Each wall is flat, endless, passes through zero and stands at right angles to its row. A trip goes straight from one point to another. List the walls that it crosses, first one first.
In the rows, zero is written as 128.

Walls:
(1): [104 146 167]
(2): [179 129 160]
(3): [156 101 139]
(4): [155 148  62]
(5): [ 79 191 125]
(6): [101  70  70]
(7): [155 140 134]
Trips:
[136  96 184] to [129 171 155] => 5, 3
[155 172 106] to [151 141  82] => 6, 2, 5

Walls:
(1): [149  85 127 156 146  92 113 139]
(2): [ 98 121 159 102 108 154 131 147]
(3): [146 111 100  89  73 138  84 115]
(4): [148 150 126 138 113 105  76 131]
(5): [123 116 148 121 126 143  85 188]
Trips:
[170 134 172 106  94 139 116 129] to [ 80 178 113 105 184  84 102 142] => 3, 2
[106  82 143 103 128 168 151 191] to [ 86 169 119 113  99  81 126 129] => 3, 4, 5
[116 146 100 138 145 133 139 142] to [156 125  55  84 139 129 133 133] => 3
[149 141 150 132  92  82 135 118] to [125  78  76 118 130  65 150 159] => 4

Walls:
(1): [116 117 148 146 111  78 128 208 162 138 181 136 109  98]
(2): [174 140 177 128 172 141 145 113 102 113 151 129 108 132]
(3): [115 102 136 145 166  89 130 144 168 107 122  86 134 121]
(4): [129  93 161 140 119 105 125 119  91 106 103 105 121 104]
(5): [122  78 132 167 146 167 137 111 117 119 156 146 127 105]
(6): [106 141  93 147 145 111 124 148 111 142 141 104 113 167]
(7): [137 121 133  91 155 192 161  60 214 146 104 108 124 134]
(8): [135 124 153 141  97 203 153 154 117 148 129 145 132 113]
Trips:
[156 172 160 197  87 177 146  83 108  89 122 111  92 155] to [108 144 225  96 138 178  87 135 125 155 150 130  56 111] => 1
[107 145 119 118 134 105 167 129 176 123 147 102 120 123] to [ 67 121 139 134  96  95  99 145 117 117  42 149 153 147] => 4, 7, 1
[135 149 131 114 127 116 152  89 151 100 128 120 133 154] to [138  96  80  90 160 111 146 140 128 138 104 134 144 116] => 2, 6

Walls:
(1): [153 106 135 157 135 152 126 133  78  93 110 122 118 131  97 161 124 139
 127 167 128 183 115 108]
(2): [148 122 121 114 131 105  92 111 164 132 160  97  91 113 123 184 157  71
 117 104 123  77 105 103]
(3): [149 133  82 140 123 102 141 122 142 136 123 131  79 138 112 117  98 121
 183 111 129 171 130  98]
(4): [155 111 124 123 141  83 113 142  62  67 137 165 124 113 173 113  43 157
 110  97 113 117  56 126]
(5): [105 144  90 130 124 130 129 145 102 120 147 135 109 163 125 154  85 107
 120 149 121 141 120 143]
(6): [ 48 118 127 129 147 121 147 118 147 120 143  55 113 139 130  88 155 186
  78 139 119 154 147 135]
(7): [126 171  99 160 124 115 139 121 105 115 152 108 111 149 173 107 138 183
 100  70 136 108 141 137]
(8): [109 103 136 161 153  83 163 138  94 106 163 145 138 123 105  63 139 147
 151 145 108 101 131 124]
(9): [158 146 111 165 126 178 147  54 125 129 109 107  84 106 125 149 119 130
 101 169 169 136 128  69]
Trips:
[131  96 119  92 101 156 166 161 158 129  87 187 195  67 194 117 170 107
 134  90  84 156 146 154] to [163 187 117 127 159  94 132 120  97 143  90  88 160  85 100 162 159 182
  94 128 135 176 141 107] => 1, 7, 6, 9
[102 124 124 153  91 187 133 151 101 132 147 108 138 162 117  87 133 137
 178  77 126 134 114 109] to [122 187  79 151 117 132 136 118 147  87 125 150 155 113  91  75 131 123
 100  52 108 133 150 124] => 1, 5, 4
[142 177 155 149 171 146 141 103 177 151 127 123 105 164 130 174 160 150
  85 128 191 127  89 136] to [117 122 105 165 121 117  61 116  75 147 106 215 174 166  94 160 116 132
 182  85  88 211 136 119] => 1, 6, 5, 3, 2, 7, 9, 4

Walls:
(1): [153 143 132 143 178 152 118 178  87 136 115 120  87 107 134 168 158 142
 184  92 135 155 133 156 147 136 113 126 109 122 115 144 112  93 100  85
 188 105  81 160  95 179 144 110 112 157 119 102]
(2): [121 120 176 132 159 120 113 157 102 126 132 121 164 184 176 153 143 124
 120 145 125 138 139 149 160 171 127  87 168 137 131 152 109  74 106  90
 166  88 132  44  73 102 125 148 125  96 155 139]
(3): [112 125 155 156  91 116 134 141 136 128 182 165 129  92 187 123 102 139
 145 121 174 159 107 135 123 127 100 162 144 101 138 131 101 124 134 126
 129 105 137 116 173 131 134 165 139 140  76 151]
(4): [113 153 139 125 119  95 163 164 142 144 118  77 166 120  72 138 120  97
 127  93 102 104 143 107 138  89 205 100  68 122 185 130 157 145 147  59
 167 150  65 114 127 162 160 107 131  83 128 147]
(5): [138 191 133 145 105 150 100 120 120 123 133  93 147 131 112 127 111 145
 113 139 117  99  73 155 151 210  97 130 144  96  37 151 105 124 144 115
  96 130  84 153 162  81 172 117 141 165 145 112]
(6): [ 89  90 142 105 120 112  92 153 156 137  84 165 115  49 151 111 145  66
  96 136 210 134 107  90 124 133 137 124 120 109 138 116 133 204 200  89
 114  84 122 222 115  91 156 109 139 143 134 113]
(7): [162 125  69 159 170  92  92 199 116 141 145 126 143 181 164  84  84  61
 124  83 146 147 136  89 159 103 116  71 132 110 130 119  95 125 118 129
 121  98 129 150 105 100 129  90 130 139 134  96]
(8): [138  82 127 100 136 149 131 148 198 145 101 139 118 106 107 117 129 135
  70 120 108  96 160 149 109  85 104 126  54 145 130  77 113 141 154  90
 149  84  80 158 135  93 164 173 142 183 208 148]
Trips:
[157 135 137 133 120 155 189 154 155 134 154 116 139 135 156 156 133 140
 139 130 108  99  99 101 120 116 135  73 120 142 120 115 136  98  92 120
 135 100 184 120  99 104 175 112 116 111  92 109] to [109 131 135 145 150 119 102 105 105 104 143 100 149 149 133 146 171 189
 147 141 101 127 125 140 134 123 157 161 111  96 157 111 130 139  51 127
 169 142 115 142 159 141  57 124 112  43  83 102] => 7
[145  74  93 112 158 131 106  96 151 136  83  99 134 141 116 193 140 139
 117 167  78 187  98 100 110 105 101 117 134  65 122 118 119 133  60 190
  65 102 101 128 126 138 110 117 136 127 197  68] to [217 103 135  97 146  95 115  77  75  75 158 126 117 179 183  96 131  97
 117 139 143 150  85 112 103 118 149 149 177 125  73 127 147 115 173 115
 137 124 127 169 166  98 100 154 138 117 100 124] => 8, 6, 3, 2

Walls:
(1): [179 159 167 107  76  87 141 113 146 214 146 116 121 152 123 184 138  77
  95 125 162 155 146 121 142 148 125 110 126 145  98 158 132 149 131 128
 160 116 168 146 143  73 155 149 184 106 152 121]
(2): [149 105 169 146 110 143 150  83 114  92 160 142 117 147 107 136 114 110
 153  75 115 173 144 202 175 108 185 162  91 120 155 117  79 122 129 126
 167  84  79 221 110 101 189 166  97  90 159 162]
(3): [167 113 160 134 128 111  91 128 118  93 143 108 159 151 127 147 149 134
 172 162 137 105 131 126 121 110 159 173 174 146 113 166 101 152 155 189
 114 181 126 153 140 118 134  83 139 127 219 152]
(4): [143 128 140 108 144 116  99 124 146 104 122 147 147 120 130 125 111 144
 165 115 165 124 113 113 119 180 116 107 154 189 161 101  72  85 161 134
 140 144 141 133 163  89 117 110 110 140 102 147]
(5): [154 160 132 149  86 115 137 142  90 127 129 153 126 154  90 137 127  68
 136 106 150 117 184  78  95 156 146 100  80 169 105 134 105  99  66 155
 118 140 129 113 147 150 145 151 110 193 141  89]
(6): [137  63 140 121 158 106 143 176 100 126 159 100 129 136 146 152 134 131
 188 140 152 140 123 153 130 133 119 146 142 183  44 174 100 174 111  91
 153 124 178 113 106 122 124 117 110  68 125 115]
(7): [ 69 102 165 131 155 123 127 194 138 162 137 102 147 105  98 135 167 135
 140 156 173 111  73  99 113 126  82 138 118 110 163 107 155 145 117 128
  99  99  75 114 142 144 151 111 151 150 119 164]
Trips:
[192 164 111  88 111 129 104 125 145 118 132 153 103 132 121 162 155 114
 129 134 152 116 110  88  96  89  94 158 133 115 184 139 163 129  78  73
 118 131 115 159 106 123 120 123 132  52 197 113] to [137 161 175 139 174 156  92 110 120 133 122 104 188 139 112 138 137 109
  97 150 120  84 154 161 131 143 161 133 168 141 139 130  96 162  85 150
 110 113 145  83 163 147 107  68 137 132 141 119] => 2, 5, 4, 6, 1
[128  96 161 140 159 177 137 145 112 100 104 158 106 177 132  72  86 154
  48 144  90 192  99 105 107 112 144 150 123 111 129 135 125 129  82 133
  83 126 128 152  76 137 140 123 154  89 176 150] to [104 132 163 127 106 118 136 100 127 153 114 156 126 182 124 184 116 105
 105 142 164 175 162 183 149 108  99 135 105  87 203 138 132 131  64  95
  82 137 138 145 162  83 137  80 114 152 130  83] => 3, 1, 7, 5
[158 109  87  90 149 141 163  85  97 126 128 150 119  87 132 138 129  77
  98  76 177 121 148 135 114 126 110 111 111 159 110 124 161 116  75 136
 157 137 123 134 142 139 169 124 119  80 109 111] to [164  76  99 153  74  89 130 193 148 102 164  93 125 100  92 152 145 185
 143 172 151 150 143 126 163 116 160 143 119 153  91 113 128 140 105 155
 119 133 110  82 123 107 129 163 136  53 148 156] => 3, 7, 5
[148  93 160 179 124 123 121  74  94 133 141 143 118  60 177 146 129 186
 163 103 122 127 122 133 167 212 113 165 128  90 112  97 176 172 113 154
  80 116 145 119 121 140 191 127  94 121 140 157] to [126 108 184 115  90 108 112 117 109 151 123 133  41 134 123 151 108 118
 182 107 198 177 153 135  75  94 108 115 120 148 137 160  84 149 140  75
 161  99  66 130 140 110 154 142 132  85 107  97] => 1, 3, 4, 5

Walls:
(1): [143 140  96 124 102 122 173 118 133 151 188 144 141 143 147 174 134 155
  87 145 110 141 136  43 116  94 163  90 159 152 121 157 158 101 108 150
 174 131 136 118 132 147 158 179 145 173 130  89]
(2): [137 174 113 144 124 116 163 117 134  90 169  97 148  94 112 123 110 104
 177  49  86 151 104 140 166 122 136 145 119 163  78 123 118 182 143 124
 131 106 117 154 128 166 201 151  91 117  52  70]
(3): [ 92 141 131 118 144 196 148 108 127 133 113 157 162 116 162 118 144 130
 138 119 141 117  95  95 144  91 116 138 125 193 111 129 161 121 138 118
 127  67  60 135 131 102 173 146  90  85  80 101]
(4): [111 140 163 134 129 192 148 165 105  96 121 144 155 159 119 150  84 134
  86 136 133 115 152 105 100 169  96 115 154 101  71 146 132  98 160 145
 135 162 163  76 107  93  92 158 106  62 127 130]
(5): [139 138 138  95 110 132 150  85 147 174  61 135 170 101 115 116  84 165
 187 130 167  81 111  88 136 153  97 116 183  96  81 128 130 125 102 123
 110 108 132 133 170  87 143  98 122 100 146 141]
(6): [148 109 126 112 150 158  85 134 110  89 132 176 103 123 151  90  84  96
  97 164 177 122 204 149  99 136  92 136 144 147 157  80 155 151  81 138
 110 166 190 137 136 127 163  86 109 126 139 142]
(7): [152 167 167  98 185 172 100 149 206 144 148 131 124 162 107 134 158  82
 126 127 170 108 120 128  94 102 122 141 133 125 159 125 157 110  73 112
 111 151 122 145  81 116 111 125 100 137 116 110]
(8): [190 181 159 119  97 149 142 176 122 145 144 143 165 188 126 145 137 128
 137 131 120 131 121  99 116 129 148  88 131 126 142 122 135 197 109  66
 181 176 163 115 123  97  95  76 187 116 112 196]
(9): [154  94 104 141 174 125 108 112 138 139  85 100 153 143 153 133 107 127
 141 131  32 154 170 148 112 121 117  81 157 111 125 149 128 119 133  97
 119 158 136 115  83 137 190 136 140 127 100 115]
Trips:
[ 91 152 100 127 164 138 147 102 101 132 150 150 117 129 153 162 109 120
 121 157 113 109 115  64 121  60 109 180 159 100 135  96 150 132 159 134
 150 102  92 158 155  91  59 188 143 120 181 168] to [ 98  95  91 120  89 110 137 131 124  98 160 133 116 157  95 144 150  68
 111 143 115 144 161 115 127 159 136 112  81  99 152 152 161 111 146 123
 160 127 107 107 150 137 118 197 123 133 136 128] => 5, 3
[125 129 156  88  99 159 100 148 132  99  67 161 132 168 148 100  75  89
 151 153 150 170 100 144 116 200 136  92 161 106 158 102 112 138 180 106
  97 170 178 130 112  77 106 149  92 110 156 161] to [167 167  97  96 184 147 107 171 107 176 145 131 158 127 110 149 120  95
 129 142 163 141 149 142 132 130 101 139  89 148 134 118 127  93 134 129
  87 163 151 130 147 137  82 136  90 101 127 134] => 9, 5
[ 56 147  76 134 101 138 131 134 116 211 164 113 119 139 113 120 144 107
 127 142 183 136 104 155 135 219 130 145 140  95 117  99 151  95  64 179
 112  72 110 118 113 163 133 114 130 158 174 103] to [116  88 120 129 106  98 147 100 150 128  86 151 146 158  55 173 146 160
  73  79  97  75 119 125  95  93 143 124 149 109 145 133 160 136 157 132
 113  84 169 130 135 166  95 116  70 176 176 152] => 7
